Each row is a point. Each copy is the shape, with its points in the same order, turned, moved and blurred by noise. Say if it was mirrored as well.
In the rows, 128 means zero.

Shape (6 x 2):
[[171 114]
 [183 154]
 [ 42 143]
 [109 151]
 [ 59 147]
 [132 102]]
Copy 1, 6 rows:
[[ 98 160]
 [129 189]
 [183  59]
 [160 123]
 [178  80]
 [106 119]]
Copy 1 is: mirrored
Copy 2 (6 x 2):
[[115 169]
 [158 173]
 [ 96  39]
 [135 101]
 [104  52]
 [ 89 140]]
Copy 2 is: mirrored
Copy 3 (6 x 2):
[[157 129]
 [157 170]
 [ 28 115]
 [ 88 146]
 [ 41 124]
 [124 104]]
Copy 3 is: only turned

Shape:
[[130 185 121 203]
 [ 89  77  48 135]
 [174 112 182 107]
 [204 166  69 121]
 [142 150 106 136]
 [121  35 145 152]
 [106 102 124  88]]
Copy 1 (7 x 4):
[[144 216 168 148]
 [127  98 161  48]
 [140 112  91 196]
 [211 179  85 115]
 [145 164 112 127]
 [133  62 179 154]
 [107 100 102 118]]
Copy 1 is: mirrored
Copy 2 (7 x 4):
[[149 187 115 208]
 [ 29 126 136 143]
 [182 126 187 123]
 [126 226 186 113]
 [127 164 139 144]
 [116  61 184 168]
 [119 103 145 110]]
Copy 2 is: mirrored
Copy 3 (7 x 4):
[[124 173 135 209]
 [ 84  57  69 142]
 [132 118 207  94]
 [201 147 104 124]
 [126 136 124 143]
 [ 84  42 174 144]
 [ 80 106 132  86]]
Copy 3 is: only turned
Copy 4, 7 rows:
[[135 184 174 222]
 [ 66 107  73 164]
 [172 103 190 114]
 [181 195 102 133]
 [132 158 142 151]
 [120  35 137 166]
 [ 89 108 150 108]]
Copy 4 is: only turned

Shape:
[[ 89  90 207 138 120 170]
 [117 130 125 166 172 114]
 [155 126 155 159  91  94]
 [ 81 216  81   7 166 154]
 [128 113 124 140 135 119]
 [145  84 114 170 117  56]
 [124  92 125 189 139 112]
 [ 98  94  50 200 149 126]
 [133  90 138 156 217  79]
 [180 168 188  91 147 138]
 [187  79 107 117 139 118]]
Copy 1:
[[113 145 207 113  81 144]
 [137 117 128 154 151 105]
 [167 108 140 148  66  87]
 [107 179  41  10 162 159]
 [132  98 129 127 120 119]
 [144  38 123 157  92  61]
 [128  72 145 164 121 114]
 [111  46 100 188 152 156]
 [126  85 156 145 179  53]
 [199 186 136  76 122  88]
 [194  50 134 102 125 114]]
Copy 1 is: only turned
Copy 2 (11 x 6):
[[118 116 212 148 160 158]
 [144 121 111 177 165  96]
 [163 135 148 191  89 138]
 [ 74 188  71  20 115  77]
 [157 114 123 151 132 123]
 [201  76 130 195  99 105]
 [164  87 129 197 153 125]
 [134  48  63 181 159 122]
 [195 112 124 170 192  61]
 [166 225 159 138 123 127]
 [220 115 109 138 127 146]]
Copy 2 is: only turned

Shape (12 x 9):
[[109 138 176  83  84 134 108 120 201]
 [104 126 136 182 173  91 163 148 162]
 [159 113  74 168 147 135  83 186 120]
 [168 148  82  99  91  82 117 132 101]
 [ 73 113 151 181 147 157  68 131 201]
 [115 123 130 173 115  86 101 148 106]
 [106  81  67 118  94  95 144 167 108]
 [ 80 130 120 168 165 115  58 103 115]
 [ 96 124 132 169 158 187 107 195 105]
 [158 130 118  82  95 130  89  92 110]
 [177  79  92 171 136  89 123 147  99]
 [157 183 124 185 105 184 167 137 120]]
Copy 1 (12 x 9):
[[ 92 193 140 112 106  75 117  89 173]
 [103 136 162 139 194  72 190 136  96]
 [172 122 104 179 146 135 166 184 123]
 [156  95  65 130  87 104 162 100 100]
 [ 98 178 173 190 168  84 102 162 145]
 [121 133 123 154 121 103 146 159  66]
 [ 90  70 109 134  93 123 188 157 119]
 [111 120 114 185 171  76  88 162  77]
 [107 160 112 151 187 173 141 195 115]
 [155 107  93 116  90 114  96  99 126]
 [182  81 140 145 131 112 178 167  83]
 [141 165 137 155 178 181 169  70  98]]
Copy 1 is: only turned
Copy 2 (12 x 9):
[[137 125 123 143  48 167 107 134 181]
 [126 134 157 162 158  95 164 189 143]
 [165  84 118 163 202 150  93 167  94]
 [190 125  73  79 160 130 107 134 121]
 [120 125 159 249 113 140 103 142 150]
 [184 107 127 161 141  83 114 152 105]
 [134  80  49 127 152 106 143 152  98]
 [142 138 141 200 165  76  83 106 133]
 [ 92  98 156 173 147 127  80 172  66]
 [176 118 103 101 129 156  83  74 132]
 [183  74 118 130 202 117 155 136  99]
 [157 177 157 125 131 174 133 166  49]]
Copy 2 is: only turned
Copy 3, 12 rows:
[[126 144 169  83  79 173  82 115 186]
 [141 184 132 175 168 109 114 141 184]
 [153 117 115 203 142 159  92 158  85]
 [167 103  79  99 108 112  96 151 101]
 [ 72 167 167 185 137 190  64 112 172]
 [117 161 119 162 118  98  83 140 108]
 [122  84 109 160  99  93 134 182 134]
 [ 67 148 128 155 173 130  45 135 118]
 [103 160 186 186 157 168 128 170  87]
 [137  82 129  74 119 134  77 115 103]
 [169 108 110 192 141  84 101 124 103]
 [145 177 118 124 150 169 180  97  92]]
Copy 3 is: only turned
